Rows are points. To make a cloud, some directions were put in groups of two or more. Within a group, all points are equally far from the middle, so they leave a hole (a ring in 2 directions, a hollow ball in 3). The other directions are filled evenly. Then the cloud was stretched, turned, moved and blurred a little. How many holes are there, and how many directions does each take, smallest first?

Cloud (21 x 3)
-.06	.16	.04
.14	.02	-.65
-.10	.51	.42
.09	-.40	-.63
.00	-.34	.01
.17	.24	.10
.29	-.13	-.17
.00	-.47	-.39
-.08	-.08	.39
.02	-.08	-.42
.15	-.45	-.04
-.05	-.50	.10
.00	.24	.04
.39	-.42	.27
.00	.08	-.35
.23	-.15	.32
-.39	.06	.13
.00	.38	.25
.16	-.39	.32
.36	.11	.12
.36	.16	-.08
Holes: 0

Cloud (31 x 4)
-.46	-.38	.17	.18
-.39	.35	.15	.24
-.13	.16	-.33	.40
.00	.32	.32	-.14
.33	-.06	.18	.39
.04	-.03	.10	.67
-.30	-.35	.38	.11
.21	.02	-.23	-.09
.33	-.01	.22	.35
.16	-.39	-.07	.35
.40	.02	.08	.20
.07	.24	.38	-.12
-.61	.08	.15	.08
.00	.38	-.18	.21
.22	-.10	-.19	-.13
-.53	-.01	-.10	-.19
-.18	.01	-.35	.44
.22	.31	-.09	.06
-.57	-.25	-.07	.14
-.30	.05	.33	.49
-.26	.17	.20	.55
-.28	-.28	-.28	.38
-.22	.39	.01	.38
-.47	.16	.24	.34
-.38	.37	.18	-.01
.14	.40	.07	.04
-.48	.30	.17	.02
.36	.10	-.06	.06
.33	-.19	.03	.36
-.13	-.23	.48	-.04
.20	-.35	-.06	.37
Holes: 2 (2, 2)

Cloud (51 x 6)
-.24	.49	-.14	.11	-.20	.23
.31	.59	.00	.02	.26	.02
-.14	.02	.56	-.38	.13	.28
-.32	.31	-.07	-.22	-.29	.39
.08	-.08	-.31	-.17	-.41	-.08
-.09	.26	.31	.06	.44	-.12
.27	-.03	-.16	-.24	-.27	-.34
-.28	-.21	-.01	-.65	.24	.17
.02	-.19	-.04	.37	.01	-.25
.40	.07	-.41	-.20	.09	-.06
.05	-.22	-.26	-.11	.14	.56
.40	-.10	-.34	-.23	.19	.25
.07	-.53	.09	-.51	-.01	.22
-.38	.23	-.04	-.30	-.04	-.23
-.13	.46	-.13	.06	.34	.07
-.28	.10	.20	.31	-.01	-.13
-.31	-.21	.39	-.36	.10	.31
-.36	-.10	.38	-.20	-.15	.21
.38	.49	-.14	-.15	-.25	-.16
.40	.18	-.36	.16	-.31	-.02
.57	-.10	.29	-.04	.30	.06
.46	-.25	.32	-.39	.17	-.02
.41	.49	-.02	-.17	.25	.14
-.05	.39	.37	.18	.13	-.28
.45	.35	-.18	.09	-.41	.09
.09	-.25	-.23	-.04	.13	.55
-.23	-.12	-.17	-.32	.06	-.30
.41	-.09	-.29	-.43	.11	.24
.18	-.56	.19	-.14	.14	.22
-.10	-.12	-.21	-.03	-.03	.62
.23	.70	-.08	.01	.02	-.06
.17	.47	.15	.02	.41	.14
-.24	.14	-.11	.03	-.13	.58
.22	-.54	.17	-.42	.10	.12
.18	.19	.47	-.41	.30	-.14
-.16	.11	.34	.13	.06	.48
.38	.24	.35	.14	-.06	-.39
.14	.43	.22	.07	.43	.07
-.27	-.28	.17	.00	-.23	.01
.14	.34	.19	-.52	-.22	.45
.01	.44	.16	-.51	.13	-.22
-.14	-.38	.01	-.35	-.31	.21
.23	.20	.39	-.49	.23	-.19
-.25	.28	.30	-.17	.09	-.34
.29	-.27	-.13	-.60	.11	.02
-.17	.03	-.29	-.32	.32	.37
-.29	.29	.31	-.19	-.23	-.14
-.22	-.06	.09	.39	-.10	.07
.49	.05	.40	.10	-.07	.36
.38	.43	.26	.32	.06	-.24
-.24	.10	-.39	-.19	-.09	-.12
Holes: 3 (2, 2, 2)

Cloud (77 x 8)
-.31	.10	-.70	.00	.11	.01	.16	-.20
-.27	.41	.16	.03	-.31	-.30	-.43	-.07
.22	-.41	.09	-.01	-.17	.10	.48	-.02
.00	.45	-.35	-.26	.13	.22	.05	-.13
-.34	-.09	.20	.28	.20	.10	-.24	.00
-.72	-.21	-.12	.05	-.06	.11	-.09	-.14
.09	-.15	.46	-.22	.32	-.08	-.32	-.21
-.19	-.02	-.09	.41	.04	.19	-.36	-.17
.21	-.17	.32	.03	.07	-.27	.19	-.39
.27	.04	.35	-.10	.60	-.02	-.36	-.22
-.01	-.20	.26	-.37	.25	.41	.59	-.24
-.34	-.24	.13	-.10	.32	.56	-.02	-.09
-.08	.51	-.11	.07	-.07	-.57	-.10	.24
.02	-.09	.39	.11	.24	.23	.54	-.13
.33	.16	-.27	.06	.59	-.02	.41	.24
.24	-.01	-.09	.16	-.07	-.07	-.21	-.45
.14	.32	.29	-.11	.32	.13	-.17	-.54
.05	.22	-.14	.16	.60	.18	-.32	-.43
-.14	-.02	.08	-.22	-.26	.04	.14	.57
-.31	.15	.13	.04	-.02	.10	.17	-.61
.46	.25	.44	-.41	.10	.02	.05	.19
-.43	.20	-.01	-.18	.30	.00	.17	-.46
.23	.36	.28	.09	.56	.07	-.25	-.32
.27	-.02	.45	-.45	.07	.18	.41	-.29
.13	.04	-.29	.39	.31	.11	-.12	-.20
-.19	.37	-.51	.04	.35	-.39	-.43	.13
-.27	.07	-.02	-.30	-.23	-.01	.63	.34
-.37	.13	.26	-.33	-.36	.21	-.17	-.13
.23	-.04	-.16	-.20	.56	.40	.47	.23
.08	-.25	.38	-.35	.26	.16	.60	-.19
.28	.05	.19	.07	-.16	-.20	-.29	.19
-.09	-.07	.41	-.09	-.28	.50	.32	.02
-.01	-.07	.21	.31	.38	.39	.03	-.24
.16	.16	-.27	-.47	.48	-.43	.11	.23
-.44	-.32	-.48	-.26	.25	-.03	.05	-.31
.49	.31	.51	-.26	-.06	-.06	-.02	.00
.20	.61	.32	-.06	.13	-.01	-.22	-.20
.04	.14	.05	.32	-.31	.18	.09	.07
.14	.59	-.20	-.19	.23	-.35	.16	-.10
.34	-.24	.23	-.17	.63	.03	.36	-.28
-.34	.31	-.35	-.49	-.03	-.17	.23	.13
-.22	.26	-.35	-.17	.40	.04	.56	.36
-.42	.01	-.26	-.28	.55	-.09	-.05	-.41
-.33	.15	-.59	-.38	.10	-.25	-.08	.07
.23	-.26	-.14	-.02	.23	-.20	.08	-.42
-.16	.42	.04	.07	-.07	-.36	.16	.48
-.31	.07	.12	.28	-.07	.09	.26	-.40
-.06	.09	.49	.00	.35	.20	-.01	.20
-.09	.14	-.15	-.16	.67	-.04	.52	.37
.07	.38	.29	.03	-.13	-.48	-.20	.31
-.13	.13	.00	-.55	.01	.05	.62	.10
.21	-.13	-.09	-.13	-.08	-.41	.21	-.04
.16	-.26	.34	-.19	.38	-.17	.30	-.33
-.23	-.09	.41	-.48	.04	.26	.00	-.02
-.08	-.12	-.10	-.48	.67	.04	.11	.36
.10	.43	.31	.17	-.04	-.20	.36	-.03
.20	-.03	.33	-.24	.43	.13	-.30	-.43
-.05	.15	-.10	-.29	.54	.22	-.37	-.36
.16	-.04	.06	-.20	-.11	-.14	-.02	.54
.27	-.01	-.23	-.13	.08	-.06	-.38	-.12
.53	.38	-.05	-.18	.23	-.30	.28	.10
-.10	.00	.18	.07	.12	-.41	-.08	-.46
.27	.03	-.05	-.35	.76	-.23	.42	.17
.00	.04	-.19	-.50	-.02	-.35	.07	.34
-.51	-.02	-.23	.04	-.37	-.02	.22	-.29
.39	-.28	.25	.10	.32	.06	.01	-.40
-.24	.33	.18	-.02	.06	-.14	.13	-.50
-.13	-.20	.33	-.31	.16	-.01	-.34	-.33
.14	-.07	.07	.17	.67	.04	-.32	.04
.11	.14	.15	-.49	.15	-.03	.13	.58
.26	.26	.45	.02	.18	-.12	.53	.08
-.32	.05	-.09	-.06	-.23	-.39	-.33	-.25
-.04	-.04	.02	.09	-.02	-.49	-.08	-.31
-.09	.21	-.27	-.40	.20	.33	.52	.00
.11	-.22	.00	.03	-.16	.22	.06	.36
-.05	.62	.18	.01	.02	.17	-.13	-.09
-.20	.13	-.25	.10	-.30	.11	-.42	-.25
Holes: 3 (2, 3, 3)

Cloud (97 x 9)
.18	-.14	.29	.29	.48	-.07	.25	-.59	.18
-.20	-.02	.03	-.26	.14	-.26	-.54	.07	-.06
-.08	.14	-.07	.11	-.08	-.26	.14	-.56	-.53
-.10	-.56	-.12	.03	.08	.12	.11	-.07	-.40
-.17	.63	.09	-.01	.18	.25	.26	-.04	.59
.45	-.15	.40	.05	.34	-.21	-.23	.02	.18
.00	-.27	-.27	.07	-.08	.15	-.51	-.56	-.02
-.42	-.17	-.06	.33	.07	.16	-.37	-.30	.09
.20	-.41	.17	.44	.00	.09	-.19	-.10	.35
.07	-.34	-.48	-.30	-.10	.01	-.22	.01	.13
-.18	.15	.35	-.43	.30	-.02	-.17	-.03	-.03
.07	.32	.25	.07	-.30	-.33	.22	-.48	.09
-.20	.30	-.21	.04	.35	.22	.11	.17	.08
-.24	-.03	.32	.00	.43	.02	-.37	-.32	.22
-.13	-.28	.06	-.06	.16	-.10	-.16	-.22	.62
.37	-.28	.41	-.29	.23	-.29	.14	-.16	.04
.19	-.49	-.16	.27	.48	.00	-.20	-.02	-.11
.55	.04	.19	.21	.23	-.22	.04	-.37	-.33
.26	.30	-.15	.24	.33	.34	.21	-.25	.55
.05	-.09	.00	.40	.32	.01	-.24	-.50	.44
.14	-.40	.29	-.17	.11	-.11	-.40	-.21	.45
-.31	-.16	.25	-.02	.22	-.01	-.44	-.27	.35
.05	.05	.06	.26	.67	.17	.09	-.09	.08
.02	-.32	-.27	.08	.00	.02	-.61	-.13	-.31
-.05	.48	.27	.23	-.13	-.27	.41	-.01	.27
-.16	.36	-.11	.44	.11	.02	-.22	-.37	.31
.06	.20	.50	.29	.22	.33	.22	-.41	-.23
.47	-.31	.36	.19	-.11	-.03	-.02	-.41	.00
-.46	-.08	-.29	-.26	.08	-.14	-.33	-.03	.10
.00	-.04	-.28	-.06	.08	.11	-.51	-.53	-.13
.29	.43	.42	.12	-.25	.07	.12	-.47	-.06
.33	.41	.19	-.16	.53	.25	.27	-.06	.04
.09	.77	-.16	-.20	.02	-.01	.17	-.11	.38
.06	.09	.40	-.18	-.07	.26	-.30	-.12	.30
.47	-.49	.19	.11	.13	-.31	-.20	-.46	-.37
.38	.04	.45	.17	.37	-.31	-.15	-.04	-.04
-.30	.55	-.17	.00	.05	-.23	-.16	-.30	.08
.36	.12	.10	-.14	.61	-.02	.31	-.15	.06
-.07	.21	.35	.17	.49	.00	.43	-.40	-.23
.43	.01	-.03	.41	-.12	.06	.24	-.29	.20
.55	-.38	.06	.15	.18	-.08	-.45	-.27	.08
.20	.54	.06	.39	-.18	.27	.42	-.40	-.02
.23	-.74	-.01	-.05	.22	.04	-.46	-.48	-.35
.13	.08	-.32	.16	.27	-.20	-.20	-.54	.24
.37	.50	-.03	-.06	.32	.24	.32	-.36	-.17
.20	.17	.14	-.03	.42	-.13	.28	-.53	-.46
-.39	-.09	.04	-.07	-.40	-.27	-.16	-.22	-.13
-.02	-.38	-.49	.20	.06	-.04	.11	.05	.06
.14	.59	.15	.13	.21	.50	.26	-.04	.50
.23	.58	.45	.07	.10	.06	-.17	-.29	.33
-.06	.25	.17	.21	.55	.07	.41	-.22	.38
.31	.55	-.07	-.18	.08	-.21	.27	.02	.03
.12	.48	-.20	.11	.23	.07	-.12	-.55	-.01
.28	-.26	.11	.09	.09	.30	-.56	-.34	.11
-.06	.38	.00	-.51	-.03	-.05	-.10	-.49	-.07
.01	.41	.47	-.14	.32	.20	.59	-.17	.07
.11	-.11	.61	-.17	.18	-.45	.14	-.31	-.29
-.33	.30	-.02	.28	.09	.41	.26	-.13	-.10
.33	-.44	-.15	-.22	-.08	-.27	-.28	.04	-.05
.02	.01	-.35	.28	.02	-.16	-.55	-.20	.05
.08	-.31	.11	-.60	.14	-.10	-.52	-.29	.03
-.12	-.26	-.15	.32	-.09	-.31	.07	-.60	.05
.29	-.04	.19	-.07	.45	-.01	.45	-.43	-.33
-.14	.25	.33	-.20	-.04	.32	-.05	-.03	.38
-.30	.30	-.27	-.17	-.22	.34	.13	-.10	.22
.03	.35	.39	.44	-.10	.30	.43	-.17	-.06
-.05	.03	-.09	.45	-.07	.24	-.40	-.11	.37
.16	-.54	-.12	-.10	-.09	-.36	-.62	-.08	-.19
.16	-.49	.10	.33	.38	.06	-.28	-.51	.28
.03	-.39	.14	.08	.66	-.01	-.36	-.37	.15
.30	-.60	.00	-.10	-.06	-.29	-.59	-.38	-.21
-.10	.40	-.14	.14	.16	-.14	.27	-.43	-.41
.09	.29	-.04	.55	.32	.29	.32	-.20	.43
.16	.17	-.12	-.05	.13	-.03	.35	-.54	-.47
-.24	.12	-.17	-.19	-.34	.09	-.26	-.02	.33
.30	.50	-.13	-.25	.20	-.04	.01	.10	.12
-.04	.06	.05	-.01	-.42	-.34	-.04	-.47	-.25
.01	-.40	.14	.15	.24	.34	-.37	.05	-.11
-.36	.30	-.06	-.11	.01	.37	.10	-.05	.42
.02	-.41	-.04	.22	.13	.21	.25	-.09	.41
.36	.50	.33	-.23	.20	-.26	.18	-.41	.25
.25	.57	-.24	.24	-.04	-.04	.19	.12	.11
-.15	.25	.23	-.19	.10	-.33	-.06	-.37	-.51
.00	.06	-.02	.68	.31	.04	.21	-.08	.15
.43	-.33	.21	.00	.28	-.49	-.32	-.43	-.11
.08	-.42	-.06	.50	-.11	.19	.05	-.15	.24
-.05	-.30	.11	-.12	.15	.26	-.14	.05	.53
.00	-.11	-.30	-.20	-.09	.04	.31	-.35	-.36
.23	.45	.14	.19	.05	.55	-.03	-.26	.21
-.03	.23	.36	.16	.49	.19	-.16	-.48	.13
-.13	.15	-.17	-.08	-.26	.00	.48	-.03	-.18
.05	-.02	.38	.18	-.01	.07	.12	-.08	-.54
.11	-.16	-.09	.08	-.07	-.56	-.14	.07	-.02
.46	-.03	-.16	.29	-.04	-.12	.15	-.36	-.20
-.28	-.37	.38	-.07	.25	.07	-.23	-.49	-.23
.14	-.05	.32	-.40	.27	.13	-.39	.04	.23
-.09	.17	-.10	.20	-.26	.09	.58	-.04	-.07
Holes: 3 (3, 3, 3)

Cloud (93 x 9)
.05	-.06	.27	-.46	-.17	.15	.03	.06	.12
.46	.10	.10	.16	-.01	-.18	.18	-.09	.17
.38	-.02	-.02	.10	.30	.07	-.30	-.40	-.02
.20	-.40	.47	.14	.26	.33	.01	-.14	.37
-.42	.27	-.46	.18	-.29	-.20	-.19	.12	-.40
.01	-.40	.28	.05	-.03	-.16	-.34	.00	-.47
.22	.25	-.27	.07	.30	.04	.52	-.04	.10
.28	-.20	.33	.01	.09	-.13	.30	-.16	.22
-.37	.02	-.48	.02	.31	.11	-.15	.24	.11
-.43	.01	-.42	.59	-.02	-.18	-.13	.07	.07
.26	.31	-.06	.60	.06	-.43	.12	.27	.04
-.20	.13	.48	-.19	.44	-.10	-.14	.02	.18
-.31	.26	.09	.26	.47	-.12	-.15	-.44	.32
-.07	-.23	.45	.31	.17	-.39	-.37	.02	.23
.19	.52	-.27	.18	-.07	-.09	-.22	.42	.08
.32	-.23	.25	-.14	.22	-.27	.05	.12	-.15
-.09	.25	-.03	-.06	-.14	.33	.19	.58	.09
.02	-.34	-.11	.40	.02	-.60	-.43	.05	-.21
-.28	.47	-.53	.40	.43	.04	.21	-.03	-.17
-.20	.05	-.49	-.21	-.07	.21	-.37	.01	-.10
-.01	-.43	-.32	.05	-.06	-.21	-.34	.46	.16
.30	.15	.15	.44	-.10	.12	.29	-.07	.21
.16	.22	-.16	-.09	-.28	-.32	.02	.36	-.23
-.13	.28	-.54	-.19	.25	.00	.19	-.28	-.38
.25	.33	-.29	.07	.16	.07	.50	-.14	.12
-.17	.20	-.57	.33	-.14	-.48	.12	-.29	-.44
-.13	.06	.15	.16	.73	.10	-.18	-.21	.25
-.15	-.06	.20	.04	.45	-.16	.27	-.39	.33
.02	-.46	.26	-.19	.16	.16	-.09	-.73	-.24
.02	-.05	-.15	.75	.11	-.36	-.35	-.21	-.09
-.10	.05	-.32	.33	.31	-.34	.00	-.75	-.14
.07	.09	.17	.51	.03	.15	.21	-.47	.21
-.25	-.13	-.08	-.24	.36	-.16	-.24	-.02	-.52
-.12	.11	-.37	.48	.43	-.38	-.30	-.09	.18
-.33	.41	-.61	.15	.18	-.08	.04	-.15	-.53
.19	-.16	.47	.36	.20	-.24	.12	-.15	-.14
.02	.17	-.42	.63	.16	-.54	.02	.18	-.20
.31	.48	.23	.11	.12	.17	.19	.47	.22
-.53	.17	-.29	.42	.05	.19	-.12	.01	-.09
.27	-.03	-.14	.11	.19	.20	.32	.18	.38
-.20	-.49	-.06	.26	.02	.17	.05	-.45	.04
.02	-.32	-.26	-.34	-.01	-.16	-.25	.40	.19
.42	.43	-.09	.12	-.09	-.04	.00	.31	.04
.29	-.13	.37	.18	.36	-.19	-.15	-.32	-.19
.38	.03	-.27	.11	-.20	.07	.17	-.10	.04
-.40	-.23	-.11	.56	.09	-.54	-.15	.04	-.20
-.27	-.07	-.21	.36	.31	-.56	-.42	.13	.11
-.13	.38	.12	.28	.01	.25	.30	.58	.01
.23	-.48	-.15	-.43	.07	.24	-.19	-.20	-.19
-.35	-.23	.21	.47	.15	-.43	-.46	-.13	.02
.32	.15	.03	.38	-.16	.13	-.16	.08	-.14
.29	.41	-.39	.06	.28	.10	-.09	.18	.16
-.47	.47	-.28	.15	-.11	-.24	.15	.26	-.39
-.35	.43	.20	.48	.32	-.02	-.07	-.42	.12
-.12	.20	.20	.38	.67	.00	-.14	.11	.04
-.23	-.16	-.23	.10	.04	.08	.27	-.58	-.50
-.06	.02	.15	-.12	.04	.38	-.38	-.14	.27
.20	.49	.21	.23	-.04	-.03	.45	.04	-.12
.04	-.49	.49	.12	.40	.02	-.05	-.59	-.01
-.18	-.11	.22	.07	.14	.56	-.15	-.14	.26
.09	.06	.22	-.48	.23	.29	-.04	.41	.05
-.03	-.13	.03	-.18	.09	.03	.52	-.36	-.24
-.03	-.63	.48	-.42	.24	.21	-.25	-.27	-.01
.32	-.25	-.39	.35	-.02	-.12	-.22	.19	-.06
-.04	.18	.07	-.38	.47	.20	-.08	.14	-.17
-.09	.45	-.12	.13	.04	-.04	-.19	-.05	.40
-.05	.59	-.59	.25	-.02	-.21	.40	.09	-.29
-.20	-.36	-.54	-.31	-.02	-.03	-.05	-.28	-.23
-.02	.16	-.27	-.34	.12	.46	.27	-.02	-.23
-.56	-.15	.17	.04	.19	-.03	-.29	-.17	-.41
.25	.28	-.33	.08	.35	.25	.14	.36	.13
-.38	.61	-.39	.34	-.08	-.01	.14	-.01	.06
-.07	-.69	.01	-.07	.04	.28	-.07	.10	.08
-.01	.39	-.39	.41	.32	-.22	-.28	.02	-.34
-.27	-.14	-.14	.44	.51	-.21	-.44	-.01	.06
-.22	-.45	-.18	.26	-.30	-.22	-.38	.18	-.05
-.12	.25	.02	.34	.36	.32	.45	-.56	-.03
-.12	-.41	-.51	.12	-.08	-.07	.00	.03	.06
-.43	-.06	.36	.21	.12	-.32	.13	-.17	.08
-.15	.52	-.37	.29	.38	.07	.51	.05	.09
.05	-.18	.05	-.05	.36	-.12	-.23	.54	.35
-.03	.38	.14	.00	-.02	-.36	-.07	-.29	-.23
.40	-.17	.17	-.06	.29	-.27	-.06	.08	-.13
.01	-.48	-.24	.07	.14	.02	-.33	-.25	-.50
-.14	-.28	.01	-.09	.22	-.15	-.73	-.05	.19
-.24	-.28	.20	.46	.28	-.19	.24	-.15	-.24
-.19	.49	-.20	.40	-.23	-.27	-.15	.02	-.39
-.23	-.37	-.25	.47	-.17	-.46	-.30	-.20	-.35
-.15	.53	-.48	.52	.07	-.11	.21	-.12	.21
.29	-.05	-.08	.33	.48	-.16	-.32	.04	.15
-.31	.43	-.11	-.24	.44	.00	.11	-.21	-.25
-.40	-.28	.20	-.09	.22	-.16	.27	-.09	-.19
-.34	.00	-.20	-.12	.14	-.11	.27	-.60	-.48
Holes: 2 (3, 6)
